Every row gives one point. Each copy is the shape, with its points in the same order, turned, moved and blurred by noise. Say if it was mirrored as well.

Shape (8 x 3):
0.06; -0.63; 0.10
-0.25; 0.11; 0.13
-0.20; -0.22; 0.11
0.02; -0.38; 0.42
0.70; 0.16; -0.24
0.38; 0.23; 0.02
0.08; 0.28; 0.14
0.76; 0.16; -0.34
Copy 1 (8 x 3):
0.29; 0.23; 0.53
0.34; -0.14; -0.24
0.38; 0.02; 0.11
0.22; -0.19; 0.36
-0.46; 0.50; -0.20
-0.24; 0.14; -0.16
-0.01; -0.11; -0.31
-0.56; 0.64; -0.09
Copy 1 is: only turned
Copy 2 (8 x 3):
-0.06; -0.25; -0.63
-0.29; 0.10; 0.05
-0.29; -0.04; -0.26
-0.06; 0.17; -0.52
0.62; -0.29; 0.18
0.32; 0.01; 0.16
0.04; 0.18; 0.16
0.69; -0.36; 0.23
Copy 2 is: mirrored

Shape (10 x 6):
-0.38; -0.24; -0.15; -0.07; -0.28; -0.01
0.77; -0.17; 0.44; 0.44; -0.13; 0.16
0.43; -0.11; -0.01; -0.01; 0.16; 0.14
-0.47; -0.05; -0.10; -0.13; -0.04; 0.03
0.41; -0.22; -0.18; 0.06; 0.31; 0.10
-0.14; 0.85; -0.21; 0.09; -0.06; 0.25
-0.47; -0.03; -0.18; 0.11; -0.12; 0.16
-0.38; 0.04; 0.39; -0.15; 0.53; -0.64
-0.28; 0.34; -0.25; 0.13; 0.38; -0.58
0.55; -0.11; -0.21; -0.16; -0.16; 0.04
Copy 1 (10 x 6):
0.17; 0.17; 0.20; 0.02; -0.17; 0.43
-0.56; -0.13; -0.06; 0.26; 0.54; -0.37
-0.07; 0.00; -0.20; 0.02; -0.06; -0.40
0.27; -0.09; 0.06; -0.05; -0.21; 0.41
-0.17; 0.07; 0.02; 0.22; -0.26; -0.47
-0.28; -0.28; -0.73; -0.03; -0.41; 0.40
0.16; -0.11; 0.03; 0.13; -0.31; 0.50
0.19; -0.71; 0.20; -0.66; -0.28; -0.05
-0.23; -0.49; 0.02; -0.38; -0.78; 0.13
-0.24; 0.39; -0.24; -0.05; -0.04; -0.27
Copy 1 is: only turned
Copy 2 (10 x 6):
-0.03; -0.40; 0.24; 0.01; -0.38; -0.12
0.51; 0.31; -0.21; 0.53; -0.24; 0.67
0.13; 0.45; 0.01; 0.26; -0.27; 0.12
-0.08; -0.23; 0.37; -0.25; -0.28; -0.10
0.13; 0.47; 0.12; 0.39; -0.16; -0.07
0.03; 0.10; -0.29; -0.67; 0.23; 0.02
0.15; -0.31; 0.27; -0.24; -0.18; -0.15
-0.53; 0.13; 0.87; -0.09; -0.01; 0.46
-0.42; 0.06; 0.45; -0.09; 0.48; 0.03
-0.06; 0.25; -0.31; 0.41; -0.31; 0.01
Copy 2 is: only turned
Copy 3 (10 x 6):
-0.26; -0.39; 0.05; 0.25; 0.51; 0.00
0.04; 0.67; -0.32; -0.51; 0.06; 0.05
-0.20; 0.13; 0.04; -0.43; -0.10; 0.31
-0.31; -0.30; 0.24; 0.31; 0.25; 0.16
-0.54; 0.12; 0.10; -0.39; -0.06; 0.39
-0.19; -0.12; 0.32; 0.32; -0.63; -0.17
-0.35; -0.23; 0.23; 0.36; 0.24; -0.06
0.01; 0.10; 0.19; 0.62; 0.19; 1.02
-0.49; -0.11; -0.14; 0.64; -0.23; 0.68
-0.18; -0.14; -0.23; -0.53; -0.10; 0.20
Copy 3 is: mirrored
